Each row of a before or after table is a point. The points were changed in one or more steps. Then noise was added and the rows were shuffled. The steps act on columns, c1 being the first. Write out the steps. A step turns or swaps two columns, mirrors them in a line or flattens them onto one, adds a multiple of one to another, or multiplies or shifts one. Angles are multiples of 10 degrees, from the lower column toward the higher: turns from -170 to 170, lines from 10 to 170 but not 90. Use the fewest steps. Two steps may share a column if one is a turn and the other turns, adds or multiplies; they go together, in the order done. Otherwise the lowest column goes first.

Before (14 x 2):
[[ 0.19  0.69]
 [ 0.26  0.18]
 [-0.23  0.19]
 [-0.39 -0.10]
 [-1.11  0.04]
 [ 0.05  0.79]
 [-0.44 -0.36]
 [-0.44  0.55]
 [-0.20  0.40]
 [-0.17 -0.03]
 [-0.48 -0.47]
 [-0.12  0.57]
 [ 0.11  0.12]
 [-0.42 -0.01]]
After (14 x 2):
[[ 0.46 -0.08]
 [ 0.62 -0.56]
 [ 0.09  0.12]
 [ 0.35  0.08]
 [ 0.30  0.41]
 [ 0.03 -0.16]
 [ 0.42 -0.60]
 [ 0.01  0.60]
 [ 0.50 -0.29]
 [-0.04 -0.29]
 [ 0.66  0.03]
 [ 0.77  0.81]
 [-0.05  0.72]
 [ 0.14  0.39]]
Steps: turn c1 and c2 by -130 degrees

Before (11 x 6):
[[-0.07 -0.13 -0.11 -0.77 -0.67  0.79]
 [ 0.32 -0.04  0.06  0.10  0.17 -0.01]
 [-0.03  0.57 -0.53 -0.08 -0.33  0.08]
 [ 0.09 -0.68  0.20  0.26 -0.23 -0.11]
 [ 0.01 -0.28  0.49  0.06 -0.59 -0.15]
 [ 0.01  0.68 -0.30 -1.06  0.13  0.19]
 [ 0.21  0.39  0.49  0.61 -0.23  0.02]
 [ 0.30 -0.21  0.32  0.44 -0.16 -0.19]
 [-0.45  0.32 -0.20  0.21  0.24  0.37]
 [-0.79  0.14 -0.17  0.42  0.67 -0.23]
 [ 0.32 -0.49  0.59  0.81 -0.46  0.47]]
After (11 x 6):
[[-0.78 -0.74 -0.15 -0.44 -0.20  0.55]
 [-0.03  0.74 -0.12  0.73 -0.01  0.82]
 [ 0.37  0.16  0.60 -0.45  0.91  0.19]
 [-0.06  0.53 -0.51 -0.24 -0.39  0.11]
 [ 0.23  0.23  0.48 -0.71  0.03 -0.14]
 [-0.49 -0.17 -0.16 -0.35 -0.23  0.80]
 [ 0.08  0.30 -0.34  0.57 -1.08  0.17]
 [ 0.29 -0.21  0.11 -0.08  0.01 -0.35]
 [ 0.26  0.00  0.30 -0.28  0.39 -0.48]
 [-0.02  0.46  0.49  0.06  0.44 -0.15]
 [ 0.13 -0.06  0.19  0.14  0.79 -0.20]]
Steps: add -1 times c1 to c6; turn c2 and c4 by -150 degrees; turn c2 and c5 by 110 degrees

Before (14 x 11):
[[ 0.15 -0.50 -0.21  0.15  0.11 -0.25  0.11  0.36 -0.38  0.16  0.13]
 [ 0.14  0.10  0.60  0.02 -0.57  0.44  0.53  0.19 -0.30  0.16  0.26]
 [ 0.21  0.50  0.19 -0.71 -0.46 -0.16  0.28  0.04 -0.37  0.62  0.47]
 [ 0.02 -0.12 -0.02  0.34  0.05  0.21 -0.18  0.28  0.60 -0.12 -0.12]
 [ 0.21  0.68 -0.22 -0.10 -0.86 -0.04  0.19  0.65  0.67 -0.31 -0.61]
 [-0.69 -0.48 -0.41 -0.24  0.00  0.27 -0.25 -0.43 -0.40  0.67 -0.24]
 [-0.97  0.00  0.25  0.11 -0.50  0.25  0.32 -0.07  0.23  0.46 -0.03]
 [ 0.11 -0.25  0.41 -0.77 -0.43 -0.19 -0.38 -0.15 -0.26 -0.09 -0.71]
 [-0.07  0.19  0.63  0.19 -0.91 -0.42 -0.01 -0.32  0.01 -0.45  0.10]
 [-0.95  0.59 -0.37 -0.66 -0.57 -0.59 -0.08  0.57  0.50 -0.02  0.09]
 [-0.02  0.21 -0.40 -0.05 -0.95 -0.15 -0.50  0.40  0.37  0.09  0.42]
 [-0.33  0.21  0.02  0.15  0.15 -0.48 -0.34  0.18 -0.27 -0.06 -0.48]
 [-0.23 -0.53 -0.58 -0.31 -0.50 -0.51 -0.21 -0.40  0.71  0.36  0.24]
 [ 0.14 -0.14 -0.37 -0.66 -0.21  0.14 -0.25 -0.26 -0.27 -0.18 -0.22]]
After (14 x 11):
[[ 0.02  0.00 -0.02  0.35  0.11  0.18 -0.34  0.25 -0.53 -0.11 -0.29]
 [-0.03 -0.19 -0.40 -0.12  0.03 -0.14  0.03  0.04 -0.62  0.09  1.06]
 [ 0.13  0.35 -0.36 -0.57 -0.11  0.14  0.37 -0.29 -0.01 -0.18 -0.56]
 [ 0.12  0.50  0.40 -0.63 -0.10 -0.20  0.44 -0.28 -0.13 -0.09 -1.78]
 [ 0.14  0.42 -0.21  0.31  0.13 -0.26  0.22  0.36  0.33  0.17  0.34]
 [-0.69  0.55 -0.42 -0.05 -0.14  0.26  0.46 -0.38  0.06  0.68 -0.59]
 [-0.32 -0.25  0.02  0.05  0.07 -0.48  0.42  0.21 -0.09 -0.05 -1.20]
 [-0.09 -0.24  0.63  0.12 -0.21 -0.42  0.00 -0.57 -0.02 -0.44  0.24]
 [-0.22  0.59 -0.58 -0.11 -0.21 -0.52 -0.41 -0.52 -0.62  0.37  0.61]
 [ 0.22 -0.22  0.18 -0.84 -0.06 -0.16  0.10 -0.13  0.46  0.62  1.18]
 [ 0.20 -0.61 -0.22 -0.32  0.11 -0.05 -0.64  0.30 -0.29 -0.31 -1.52]
 [-0.99 -0.03  0.24  0.10 -0.09  0.25 -0.37 -0.22  0.09  0.47 -0.07]
 [-0.93 -0.30 -0.35 -0.81  0.14 -0.59 -0.33  0.31 -0.38 -0.01  0.22]
 [ 0.13 -0.10  0.60 -0.02 -0.02  0.45 -0.12 -0.03  0.59  0.16  0.65]]
Steps: mirror c2 and c4 in the line at 100 degrees; flatten c5 and c8 onto the line at 70 degrees; turn c7 and c9 by 130 degrees; multiply c11 by 2.5

Before (12 x 18):
[[ 0.51  0.09  0.25  0.44  0.02  0.49 -0.58 -0.83 -0.18  0.33 -0.01 -0.27
   0.18  0.38 -0.34 -0.28 -0.06  0.11]
 [-0.64 -0.12  0.54  0.23 -0.15  0.59 -0.02 -0.16  0.40 -0.22  0.17  0.36
  -0.43 -0.81  0.39 -0.12 -0.74 -0.18]
 [-0.28  0.61  0.73 -0.30  0.35 -0.36 -0.51  0.37  0.11 -0.23 -0.27 -0.46
   0.72  0.80 -0.48  0.05  0.11 -0.32]
 [ 0.14 -0.05  0.09 -0.95  0.33  0.18 -0.06  0.38 -0.34 -0.38  0.28  0.36
   0.68 -0.05  0.01  0.27  0.45 -0.32]
 [ 0.29 -0.22 -0.24  0.45  0.58  0.00  0.22  0.09  0.34 -0.46 -0.18 -0.61
   0.41  0.50 -0.24 -0.62  0.37  0.60]
 [ 0.45 -0.21  0.49  0.46  0.27  0.20  0.49 -0.65  0.30  0.08 -0.04 -0.29
  -0.73  0.82 -0.12  0.22 -0.54 -0.32]
 [ 0.21 -0.21  0.25 -0.31  0.17 -0.76  0.73  0.22  0.27  0.24  0.23 -0.47
   0.23  0.72 -0.07 -0.12 -0.74 -0.39]
 [ 0.37 -0.06 -0.39 -0.42  0.46 -0.23 -0.39  0.12 -0.31 -0.50  0.14  0.07
  -0.15  0.18  0.01 -0.40  0.01 -0.11]
 [ 0.35 -0.63 -0.11 -0.22 -0.22 -0.88  0.02 -0.91  0.62 -0.37  0.28 -0.08
   0.49 -0.63  0.16  0.09 -0.18 -0.42]
 [-0.09 -0.16  0.55 -0.20  0.74  0.70 -0.19 -0.56  0.20 -0.71  0.25  0.69
   0.20  0.04 -0.95 -0.47 -0.40  0.57]
 [ 0.15 -0.12  0.28  0.65  0.66 -0.49 -0.01 -0.42  0.73  0.27  0.23 -0.46
  -0.11 -0.11 -0.58 -0.31 -0.24 -0.22]
 [-1.22  0.01 -0.39 -0.39  0.40 -0.09 -0.52  0.14 -0.06 -0.23 -0.36  0.10
   0.71 -0.39  0.01 -0.28  0.70  0.25]]
After (12 x 18):
[[-0.25  0.26  0.56  0.23 -0.15  0.59 -0.02 -0.16  0.13 -0.21  0.17  0.38
  -0.43 -0.80 -0.54 -0.14 -0.74 -0.18]
 [ 0.13 -0.45 -0.23  0.43  0.58 -0.01  0.22  0.08 -0.37 -0.46 -0.19 -0.61
   0.43  0.50 -0.18 -0.60  0.37  0.60]
 [-0.50  0.03 -0.40 -0.40  0.42 -0.09 -0.53  0.13  0.04 -0.23 -0.34  0.08
   0.71 -0.37  0.06 -0.28  0.72  0.25]
 [ 0.19 -0.32  0.48  0.46  0.26  0.19  0.48 -0.66 -0.26  0.08 -0.05 -0.29
  -0.73  0.83 -0.21  0.22 -0.54 -0.32]
 [-0.12  0.14  0.73 -0.30  0.37 -0.37 -0.50  0.36 -0.47 -0.21 -0.29 -0.45
   0.71  0.80  0.15  0.06  0.11 -0.33]
 [ 0.08 -0.70  0.27  0.64  0.67 -0.48 -0.01 -0.42 -0.88  0.25  0.22 -0.46
  -0.10 -0.09 -0.33 -0.33 -0.24 -0.21]
 [ 0.14 -0.06 -0.40 -0.43  0.47 -0.22 -0.39  0.12  0.17 -0.50  0.14  0.06
  -0.14  0.17  0.27 -0.39  0.03 -0.13]
 [ 0.05 -0.03  0.08 -0.96  0.33  0.16 -0.07  0.39  0.17 -0.38  0.30  0.34
   0.67 -0.04  0.31  0.26  0.45 -0.30]
 [ 0.10 -0.26  0.23 -0.32  0.17 -0.77  0.73  0.22 -0.19  0.24  0.22 -0.49
   0.20  0.72 -0.18 -0.12 -0.75 -0.38]
 [ 0.24 -0.22  0.24  0.45  0.02  0.50 -0.58 -0.84 -0.21  0.33 -0.02 -0.25
   0.16  0.39  0.32 -0.28 -0.05  0.13]
 [ 0.14 -0.48 -0.12 -0.22 -0.21 -0.88  0.02 -0.90 -0.15 -0.36  0.29 -0.08
   0.48 -0.64 -0.61  0.09 -0.17 -0.39]
 [-0.03 -1.09  0.56 -0.19  0.74  0.68 -0.19 -0.55 -0.91 -0.69  0.25  0.68
   0.21  0.04  0.28 -0.50 -0.41  0.56]]
Steps: multiply c1 by 0.4; add 1 times c15 to c2; turn c9 and c15 by -120 degrees

Before (13 x 32):
[[-0.28 -0.32 -0.24  0.32  0.72  0.06 -0.27  0.42 -0.52 -0.24 -0.10 -0.28
  -0.07  0.42  0.30 -0.79  0.24 -0.39 -0.33 -0.23  0.19  0.32  0.19 -0.49
   0.21 -0.71 -0.31 -0.23  0.22 -0.03  0.38 -0.37]
 [ 0.41  0.62 -0.90 -0.65  0.80 -0.03 -0.11 -0.15  0.20  0.06  0.10  0.78
   0.69  0.29  0.30  0.16 -0.12  0.17 -0.51  0.05 -0.61  0.01 -0.73  0.37
  -0.09 -0.19  0.23  1.07 -0.16 -0.23 -0.31  0.33]
 [-0.49  0.07 -0.51 -0.33  0.18 -0.22 -0.07 -0.28  0.21 -0.04  0.29 -0.62
  -0.52 -0.39 -0.54 -0.49 -0.52  0.76 -0.36  0.15 -0.92  0.12  0.21 -0.34
   0.30  0.34 -0.08  0.16  0.47 -0.21 -0.25 -0.03]
 [-0.78 -0.77  0.18 -0.34 -0.46  0.67  0.25 -0.13 -0.46 -0.03 -0.41 -0.07
   0.56  0.30 -0.06  0.14 -0.37  0.39  0.77 -0.61 -0.16  0.29  0.04 -0.17
   0.18 -0.47 -0.17  0.02 -0.28 -0.25 -0.36 -0.03]
 [-0.08 -0.21 -0.37  0.23  0.11  0.15  0.17  0.78  0.55 -0.04 -0.20  0.15
   0.22  0.32  0.19 -0.12  0.48  0.88  0.35  1.08  0.00  0.49 -0.19 -0.08
  -0.11  0.00 -0.08  1.08 -0.55 -0.45 -0.14 -0.07]
 [-0.31 -0.02 -0.13 -0.67  0.35 -0.10 -0.43 -0.05  0.08  0.52  0.08  0.21
  -0.22 -0.03  0.17 -0.49  0.18 -0.45 -0.68  1.03 -0.28  0.77  0.13 -0.29
  -0.55  0.34  0.30 -0.05  0.00  0.10  0.09  0.26]
 [-0.38 -0.08  0.34  0.19  0.42 -0.06 -0.55  0.25 -0.34 -0.80 -0.66 -0.49
  -0.10  0.82  0.07 -0.33  0.28 -0.70 -0.32  0.46 -0.44 -0.16 -0.26 -0.43
   0.00  0.34 -0.17  0.24  0.29 -0.78 -0.68 -0.33]
 [-0.38 -0.20 -0.45  0.42  0.56 -1.06 -0.37  0.56 -0.77  0.62 -0.12 -0.88
   0.20 -0.21 -0.09 -0.59  0.25  0.23 -1.12  0.27 -0.57 -0.54 -0.33  0.78
   0.43  0.25 -0.76  0.49 -0.55 -0.27  0.33  0.18]
 [-0.16  0.50 -0.75  0.44  0.12 -0.08 -0.01  0.08 -0.38  0.42  0.07 -0.39
   0.01 -0.25  0.55 -0.36  0.49 -0.60 -0.04 -0.12  0.37  0.32  0.37  0.45
   0.47 -0.46 -0.13 -0.05 -0.63  0.46 -0.47 -0.13]
 [-0.52 -0.85 -0.02 -0.42  0.55  0.50 -0.14 -0.12 -1.26 -0.93 -0.10 -0.09
  -0.14  0.34  0.65  0.40  0.50  0.10 -0.52 -0.31  0.46 -0.01 -0.35 -0.36
  -0.01 -0.11 -0.38  0.36  0.38 -0.06  0.16  0.04]
 [-0.24 -0.34 -0.42 -0.30  0.16  0.31  0.23  0.68 -0.45  0.33 -0.15 -0.50
   0.45 -0.27  0.03 -0.04 -0.58  0.61 -0.43  0.87 -0.38  0.54 -0.46  0.09
   0.03  0.04  0.38  0.38  0.93 -0.05  0.00 -0.17]
 [-0.31  0.47 -0.01 -0.32 -0.31  0.23 -0.44  0.17  0.01  0.37  0.10 -0.24
   0.65 -0.30  0.37  0.30  0.07 -0.21 -1.03 -0.23  0.08 -0.73  0.18  0.46
   0.06 -0.80  0.54  0.68 -0.66 -0.09 -0.16  0.14]
 [ 0.11 -0.15  0.18  0.11  0.01  0.11 -0.12  0.06 -0.06  0.27  0.02 -0.06
  -0.12  0.78  0.17  0.07  0.06 -0.31 -0.56 -0.22  0.25 -0.04  0.17 -0.06
  -0.55 -0.87 -0.42  0.09 -0.24  0.10 -0.23  0.07]]
After (13 x 32):
[[-0.25 -0.13 -0.14 -0.65  0.34 -0.13 -0.42 -0.03  0.09  0.55 -0.51  0.25
  -0.23 -0.03  0.14 -0.05  0.18 -0.46 -0.69  1.06 -0.26  0.82  0.12 -0.32
  -0.58  0.35  0.28 -0.04 -0.01  0.09  0.10  0.25]
 [-0.63  0.42 -0.43  0.45  0.58 -1.05 -0.37  0.54 -0.49  0.62 -0.61 -0.87
   0.19 -0.21 -0.12  0.11  0.26  0.22 -1.10  0.30 -0.57 -0.55 -0.32  0.80
   0.41  0.25 -0.71  0.46 -0.54 -0.27  0.32  0.21]
 [-0.43  0.17 -0.24  0.32  0.73  0.06 -0.26  0.44 -0.49 -0.25 -0.76 -0.30
  -0.10  0.43  0.30  0.10  0.23 -0.40 -0.33 -0.20  0.20  0.31  0.16 -0.52
   0.22 -0.71 -0.33 -0.21  0.22 -0.02  0.41 -0.33]
 [ 0.45  0.27 -0.89 -0.64  0.81 -0.04 -0.09 -0.16  0.56  0.04  0.20  0.81
   0.70  0.27  0.31 -0.10 -0.11  0.16 -0.49  0.06 -0.58 -0.03 -0.70  0.40
  -0.10 -0.20  0.24  1.02 -0.17 -0.24 -0.29  0.37]
 [ 0.10 -0.60 -0.41  0.27  0.13  0.16  0.18  0.80  0.11 -0.05 -0.09  0.17
   0.22  0.30  0.20  0.17  0.49  0.88  0.35  1.09 -0.03  0.49 -0.20 -0.09
  -0.12  0.01 -0.09  1.06 -0.56 -0.43 -0.14 -0.08]
 [-0.28  0.54 -0.74  0.45  0.10 -0.06 -0.01  0.08  0.28  0.40 -0.38 -0.38
   0.01 -0.26  0.57 -0.08  0.47 -0.61 -0.06 -0.13  0.37  0.35  0.35  0.45
   0.46 -0.43 -0.12 -0.05 -0.63  0.48 -0.49 -0.14]
 [-0.48  0.12  0.33  0.18  0.46 -0.06 -0.56  0.23 -0.19 -0.78 -0.34 -0.51
  -0.12  0.83  0.08  0.67  0.29 -0.71 -0.34  0.46 -0.44 -0.14 -0.25 -0.42
  -0.03  0.34 -0.21  0.21  0.32 -0.78 -0.65 -0.36]
 [ 0.11  0.01  0.17  0.14 -0.01  0.11 -0.12  0.02 -0.18  0.26  0.06 -0.04
  -0.12  0.78  0.16 -0.04  0.09 -0.29 -0.54 -0.22  0.26 -0.06  0.19 -0.04
  -0.54 -0.87 -0.44  0.08 -0.26  0.08 -0.23  0.09]
 [-0.38 -0.29 -0.51 -0.36  0.18 -0.25 -0.04 -0.29  0.26 -0.06 -0.50 -0.62
  -0.48 -0.41 -0.55 -0.30 -0.52  0.77 -0.33  0.19 -0.90  0.13  0.24 -0.33
   0.32  0.33 -0.07  0.19  0.48 -0.21 -0.22 -0.04]
 [-0.88 -0.27  0.16 -0.32 -0.42  0.69  0.19 -0.11 -0.74 -0.03  0.13 -0.06
   0.57  0.29 -0.05  0.40 -0.37  0.43  0.77 -0.63 -0.15  0.30  0.05 -0.16
   0.17 -0.44 -0.20  0.07 -0.26 -0.23 -0.36 -0.01]
 [-0.28  0.15  0.01 -0.29 -0.28  0.24 -0.44  0.15  0.42  0.38  0.33 -0.25
   0.63 -0.33  0.39 -0.09  0.05 -0.19 -1.05 -0.22  0.10 -0.73  0.18  0.44
   0.07 -0.79  0.53  0.65 -0.66 -0.09 -0.14  0.15]
 [-0.95  0.46 -0.06 -0.43  0.52  0.48 -0.15 -0.14 -1.24 -0.92  0.41 -0.08
  -0.14  0.36  0.65  0.11  0.48  0.09 -0.53 -0.35  0.49 -0.01 -0.34 -0.36
  -0.05 -0.10 -0.44  0.34  0.36 -0.03  0.14  0.05]
 [-0.38  0.12 -0.40 -0.31  0.15  0.33  0.25  0.71 -0.48  0.29 -0.03 -0.50
   0.46 -0.29  0.04  0.11 -0.57  0.59 -0.43  0.83 -0.37  0.51 -0.49  0.08
   0.03  0.03  0.37  0.41  0.92 -0.04  0.00 -0.20]]
Steps: turn c1 and c9 by -20 degrees; turn c2 and c9 by 60 degrees; turn c11 and c16 by -90 degrees
